Every row gives one point. Each copy is the shape, with its points in the same order, turned, moved and blurred by noise. Say if it was mirrored as well.
(in the rows, 100 means zero)

Shape (8 x 2):
54	77
93	100
38	91
122	121
151	105
112	83
116	109
147	104
Copy 1 (8 x 2):
129	54
108	95
150	57
94	124
62	126
81	87
93	116
62	128
Copy 1 is: mirrored
Copy 2 (8 x 2):
100	55
96	96
82	47
89	134
116	152
120	112
99	127
113	150
Copy 2 is: only turned
Copy 3 (8 x 2):
147	150
128	110
169	149
115	77
80	76
102	114
112	90
83	79
Copy 3 is: only turned

Shape (6 x 3):
54	99	60
35	93	137
103	109	62
92	81	94
114	122	151
122	111	90
Copy 1 (6 x 3):
54	60	87
30	134	80
104	67	94
84	94	69
106	153	108
120	96	99
Copy 1 is: mirrored
Copy 2 (6 x 3):
107	153	138
113	166	60
106	101	129
86	120	100
124	89	52
112	79	104
Copy 2 is: mirrored

Shape (12 x 6):
84	122	126	92	45	115
81	82	149	56	122	129
75	99	96	103	102	134
96	120	138	82	115	98
105	64	120	139	137	95
56	111	40	118	18	35
106	93	112	126	113	90
63	123	133	85	122	120
75	84	120	78	98	114
127	87	90	102	124	100
65	99	69	94	34	65
102	75	117	142	114	85
Copy 1 (12 x 6):
107	97	149	76	108	61
122	146	103	102	161	111
106	126	114	110	91	98
92	105	122	92	146	118
79	135	79	58	91	146
20	61	110	81	66	6
77	110	101	67	101	120
93	136	142	111	131	116
109	127	101	100	127	91
96	91	75	92	101	135
62	77	105	90	95	24
74	123	83	55	95	124
Copy 1 is: only turned
Copy 2 (12 x 6):
114	120	127	62	72	61
124	34	94	63	95	89
141	94	93	102	91	87
84	70	90	81	95	75
111	86	70	94	166	87
115	164	185	144	111	14
96	100	90	97	135	81
115	63	76	86	78	61
131	70	110	84	103	72
95	87	102	113	131	114
127	130	173	113	104	38
102	104	83	92	158	76
Copy 2 is: mirrored

Shape (14 x 9):
109	35	173	114	116	74	60	68	66
89	53	119	134	68	95	115	140	76
92	82	89	103	48	118	74	93	101
108	85	111	94	85	83	84	113	53
96	123	65	97	83	62	67	53	121
62	117	77	85	104	82	104	76	97
117	142	119	107	151	94	116	110	129
107	104	113	74	117	93	109	93	143
91	73	109	96	139	33	81	140	62
73	69	107	60	75	90	110	93	39
76	102	115	74	65	109	64	97	167
128	19	99	89	123	114	141	136	73
110	85	84	134	113	119	134	79	123
71	60	120	119	77	122	37	88	65
Copy 1 (14 x 9):
125	65	80	100	163	173	39	113	156
52	98	88	96	137	157	112	118	108
78	78	79	55	129	93	102	86	113
98	106	80	77	103	151	87	95	128
110	59	117	72	77	62	81	91	148
107	95	87	97	77	72	81	123	119
95	79	99	166	72	103	62	63	103
114	74	81	145	107	81	94	73	124
107	141	123	123	99	157	75	115	158
121	118	45	70	104	133	104	134	124
73	77	67	105	140	44	94	62	147
128	114	94	127	146	168	133	103	73
99	48	110	123	111	101	95	104	66
85	97	78	46	159	121	46	105	121
Copy 1 is: mirrored
Copy 2 (14 x 9):
61	150	126	55	33	86	112	129	97
68	129	99	55	124	141	123	107	140
133	118	81	78	115	110	137	89	99
70	112	96	58	119	86	105	93	95
134	122	46	110	97	37	113	90	122
109	102	61	114	127	60	105	135	120
81	114	91	152	102	92	42	104	135
93	109	104	156	98	86	106	98	122
10	146	69	84	115	70	102	111	114
74	88	111	55	136	71	136	132	93
144	157	104	149	119	93	140	94	104
19	67	99	94	99	152	130	105	107
110	80	66	116	82	130	94	115	146
114	148	85	47	93	110	122	125	63
Copy 2 is: only turned

Shape (17 x 11):
96	69	97	120	103	76	138	124	105	71	116
93	142	94	145	52	94	134	109	127	106	96
67	118	105	83	124	128	112	91	58	123	120
120	64	83	106	103	150	64	73	137	137	75
128	102	67	77	96	147	95	84	115	56	89
92	74	148	85	105	104	100	91	108	63	132
97	89	98	97	117	100	144	82	137	101	126
71	149	116	139	98	127	71	45	115	115	73
105	130	139	117	51	145	145	44	68	78	99
101	87	110	119	76	142	106	81	105	60	75
133	122	107	123	90	148	118	124	87	92	84
141	102	75	102	84	72	70	68	92	125	148
134	139	122	117	112	78	130	89	139	105	110
94	74	82	136	51	151	67	93	85	86	116
140	144	131	140	73	119	110	72	132	107	150
110	105	86	97	122	123	103	83	132	140	81
63	113	143	73	83	71	77	95	70	81	107
Copy 1 (17 x 11):
113	84	114	126	101	109	88	39	89	70	69
104	75	104	116	99	121	136	43	126	152	99
126	78	131	126	97	96	77	112	115	84	158
71	91	130	21	94	70	89	98	102	112	113
48	55	131	94	115	92	76	113	87	117	86
119	62	119	97	155	95	93	79	82	62	101
106	108	158	108	127	90	95	59	89	96	96
121	79	96	80	129	59	107	101	141	161	138
63	61	85	131	149	97	104	62	96	127	171
63	43	100	92	121	67	96	70	100	111	106
91	29	113	91	94	126	73	65	100	127	124
96	143	92	73	127	145	77	108	112	101	97
132	94	128	103	131	121	94	54	84	151	96
57	60	82	73	111	105	99	86	144	71	109
101	86	118	79	162	148	99	53	123	147	122
107	99	148	64	85	83	92	87	96	134	113
152	70	73	123	130	98	119	117	85	74	113
Copy 1 is: mirrored
Copy 2 (17 x 11):
77	119	97	134	76	81	123	101	126	65	101
57	117	81	133	153	57	129	76	104	106	65
92	42	92	92	89	107	96	71	76	60	54
62	95	131	64	155	142	88	134	75	92	112
100	115	113	110	108	94	83	142	39	101	95
121	113	122	90	79	94	119	125	111	51	62
68	105	127	106	96	76	150	96	74	55	95
80	95	77	51	145	115	140	86	67	127	44
111	115	79	138	142	118	125	92	55	71	5
86	128	84	108	119	114	107	143	77	88	61
75	131	88	111	127	95	58	88	73	83	62
120	77	168	124	127	116	114	68	112	116	101
93	134	124	90	130	68	138	48	88	78	97
73	90	117	123	119	128	79	142	108	119	44
85	137	154	107	151	80	126	60	85	95	32
62	87	113	72	133	102	112	85	63	77	113
151	68	79	83	109	86	119	97	130	83	62
Copy 2 is: only turned

Shape (17 x 12):
54	57	126	114	98	95	125	73	90	80	123	55
113	118	72	96	120	125	16	90	121	122	167	106
117	149	162	115	140	95	96	56	75	94	116	158
107	93	81	107	135	73	91	106	111	129	113	113
83	99	86	73	110	77	115	83	142	55	46	106
118	100	152	119	115	147	132	113	132	138	58	132
58	132	157	110	88	72	85	126	148	67	82	127
89	127	118	81	138	104	130	108	138	76	129	133
94	88	83	109	83	60	130	106	60	76	45	116
126	63	100	105	111	57	142	127	49	83	90	112
128	148	61	99	119	93	123	129	137	102	78	100
135	130	97	111	138	109	145	94	66	160	104	101
89	91	110	57	120	85	101	89	87	74	115	92
76	140	77	55	134	82	104	113	121	96	97	100
112	114	159	91	89	137	126	29	87	120	95	120
67	77	118	115	129	135	113	132	90	71	98	163
117	143	118	103	132	116	74	72	71	88	74	92
Copy 1 (17 x 12):
97	115	108	60	80	85	100	119	144	96	63	34
101	46	131	102	74	50	87	156	34	108	107	120
120	93	124	165	44	102	123	143	151	110	127	127
103	95	123	122	89	63	94	77	86	86	91	104
67	64	137	102	82	133	56	53	148	105	74	94
123	81	144	141	131	105	131	70	138	153	142	76
126	53	128	114	113	92	40	108	187	99	109	106
121	45	106	104	84	94	117	88	145	116	81	132
78	150	94	118	96	133	52	61	136	97	95	95
110	176	106	103	98	113	95	66	120	98	74	115
126	56	103	122	102	133	80	46	80	96	102	113
127	113	89	158	94	113	149	84	74	104	103	84
88	94	119	99	86	110	94	119	121	103	46	107
101	45	97	132	99	108	75	83	104	97	50	115
78	92	127	138	86	136	154	140	144	115	128	67
103	107	97	101	95	66	89	85	154	177	97	122
110	90	126	153	58	136	77	129	100	127	97	85
Copy 1 is: only turned
Copy 2 (17 x 12):
167	51	86	118	97	105	114	119	83	125	110	108
39	150	59	167	110	82	105	144	98	119	121	88
67	89	95	94	84	43	145	57	71	104	118	30
85	131	127	126	81	77	137	117	94	130	107	116
104	79	148	64	77	66	98	159	78	88	68	110
106	119	151	69	45	114	122	112	122	128	127	25
92	93	121	58	58	79	76	111	58	70	157	101
116	128	87	83	51	46	123	121	89	82	106	78
123	83	175	85	106	82	90	74	88	111	62	118
132	97	141	95	75	74	108	54	104	150	62	128
95	178	139	72	84	87	115	132	72	108	73	97
112	150	125	101	104	105	175	75	106	138	79	61
102	81	79	97	85	76	114	110	104	102	75	117
89	133	106	88	82	85	131	131	89	62	77	120
103	66	99	71	122	85	139	101	121	120	113	14
126	99	132	135	31	69	81	86	115	85	105	62
61	93	105	100	99	108	122	95	60	105	67	52
Copy 2 is: mirrored
Copy 3 (17 x 12):
155	117	73	88	132	49	94	146	104	53	95	68
119	140	77	122	75	120	46	69	65	131	82	123
134	132	124	61	56	141	114	108	58	83	55	39
84	125	76	138	103	118	117	96	86	88	72	86
119	105	71	118	51	101	152	141	161	69	99	78
74	75	107	88	35	78	129	118	72	33	44	89
166	109	97	112	40	66	183	91	91	97	79	79
136	76	85	105	69	114	120	84	118	94	41	49
92	108	116	88	113	109	165	132	128	60	130	75
87	111	123	75	150	110	145	105	136	48	82	81
84	76	119	158	67	132	127	122	125	96	72	96
59	87	124	108	114	133	95	141	60	76	51	65
122	120	72	70	106	99	109	121	130	113	76	75
105	92	78	115	75	100	126	118	128	140	81	65
126	86	93	39	54	116	103	161	48	53	63	78
99	91	106	72	67	66	116	53	104	63	99	43
108	139	140	88	55	104	95	150	91	97	85	70
Copy 3 is: only turned

Shape (17 x 12):
51	87	93	84	97	119	71	89	141	94	112	126
78	97	37	75	92	130	63	145	123	135	120	100
108	69	73	108	115	105	161	78	105	79	131	95
116	134	95	68	104	102	86	94	64	80	113	99
77	129	120	66	117	81	90	51	137	87	75	107
73	58	49	92	139	102	148	74	92	94	58	133
85	132	82	107	150	87	69	118	117	115	46	119
144	93	72	145	113	84	92	125	81	114	47	74
121	89	89	105	138	80	95	126	129	126	136	77
133	135	105	115	124	153	148	140	89	114	103	159
62	106	109	71	103	122	142	114	63	98	84	139
141	125	45	94	54	76	154	104	80	130	112	129
151	74	95	73	125	49	105	67	124	58	125	111
59	143	37	105	80	62	115	124	59	68	122	112
126	96	108	103	57	127	98	67	68	95	85	82
62	80	69	138	56	109	108	132	127	98	35	145
128	95	128	129	77	119	92	55	75	133	123	124
Copy 1 (17 x 12):
71	107	137	120	95	117	65	112	89	107	105	136
56	72	97	160	72	93	60	120	83	77	47	122
77	57	107	76	116	141	135	124	79	97	96	75
109	96	94	85	103	78	122	82	105	75	61	132
100	109	140	81	126	75	96	109	95	65	151	133
49	131	117	60	109	132	112	150	84	70	89	56
102	121	97	78	112	66	31	114	85	56	95	95
103	82	30	75	130	101	65	119	144	66	84	75
128	38	80	114	81	108	73	109	75	76	102	83
117	103	71	97	164	88	103	130	39	127	48	88
79	128	89	71	103	80	118	135	66	132	74	119
64	68	79	126	139	59	152	99	111	110	77	46
145	60	153	85	105	122	126	113	127	70	111	70
43	65	114	59	90	49	99	74	108	110	46	88
86	102	59	92	137	123	134	95	143	97	91	140
32	127	91	97	129	99	37	150	134	135	87	87
107	111	64	112	141	130	119	52	95	117	116	108
Copy 1 is: mirrored
Copy 2 (17 x 12):
123	160	120	111	89	106	74	87	136	68	98	119
113	134	72	117	104	111	92	101	146	42	167	91
96	89	132	141	75	113	68	131	92	121	132	136
76	114	64	104	130	112	78	107	79	84	96	132
77	162	127	111	99	105	119	115	105	72	53	157
127	136	156	116	102	150	94	162	91	120	116	103
142	137	85	85	135	114	155	127	122	78	94	131
130	72	64	137	138	87	137	157	116	119	96	95
124	98	73	129	82	62	121	119	92	76	135	135
101	49	103	39	96	129	118	77	98	126	121	101
102	114	106	94	88	168	93	99	79	91	85	91
60	53	129	137	151	119	108	104	82	83	138	85
93	98	134	124	108	48	69	147	62	72	86	158
115	96	83	161	165	167	77	78	88	71	132	141
61	100	76	136	114	92	73	113	118	118	60	78
151	96	136	127	122	144	116	106	166	78	87	67
81	113	104	117	112	60	96	67	94	138	82	82
Copy 2 is: mirrored
Copy 3 (17 x 12):
82	71	85	180	75	107	114	95	97	96	96	70
138	77	130	159	89	98	129	63	85	148	97	62
102	134	140	114	58	137	87	118	155	95	85	109
129	118	87	113	127	117	85	91	76	73	109	83
94	104	72	145	80	85	123	127	83	31	104	110
129	58	141	123	58	149	107	119	118	56	59	130
126	49	121	101	58	82	128	82	66	54	125	104
124	89	134	28	69	106	142	94	96	95	111	90
104	120	128	108	75	61	113	51	134	93	101	88
128	106	128	100	48	129	46	79	57	116	135	152
135	70	99	131	92	122	48	121	88	101	96	129
139	146	173	100	105	108	102	126	51	132	72	109
84	166	104	103	65	111	102	88	102	42	39	77
144	87	156	126	115	104	60	136	78	88	102	35
107	129	78	82	123	146	121	127	95	124	111	108
89	27	126	107	40	119	125	157	62	132	99	88
48	128	106	102	127	136	109	86	87	118	124	126
Copy 3 is: mirrored
Copy 4 (17 x 12):
91	131	101	79	80	103	115	115	134	109	143	60
109	175	116	103	88	88	133	56	131	117	84	46
98	109	163	153	88	96	94	134	71	111	109	91
78	101	85	118	130	75	124	112	83	79	76	60
71	108	112	55	129	94	92	131	91	68	145	73
34	149	141	127	90	87	52	121	85	132	119	105
57	148	100	47	138	113	69	106	128	107	62	89
78	103	136	95	126	69	75	82	128	120	33	125
137	111	137	93	112	128	94	85	88	115	63	80
116	175	73	140	100	103	87	148	96	78	49	136
49	151	80	119	62	86	89	129	76	77	85	82
72	148	151	147	111	86	153	87	67	70	70	139
98	60	126	128	145	129	100	99	68	107	127	94
18	127	144	136	100	118	153	123	114	82	54	48
89	85	109	110	103	22	124	113	95	88	84	106
48	150	122	93	53	85	91	103	179	91	105	133
112	101	94	87	98	54	150	137	73	119	85	135
Copy 4 is: only turned
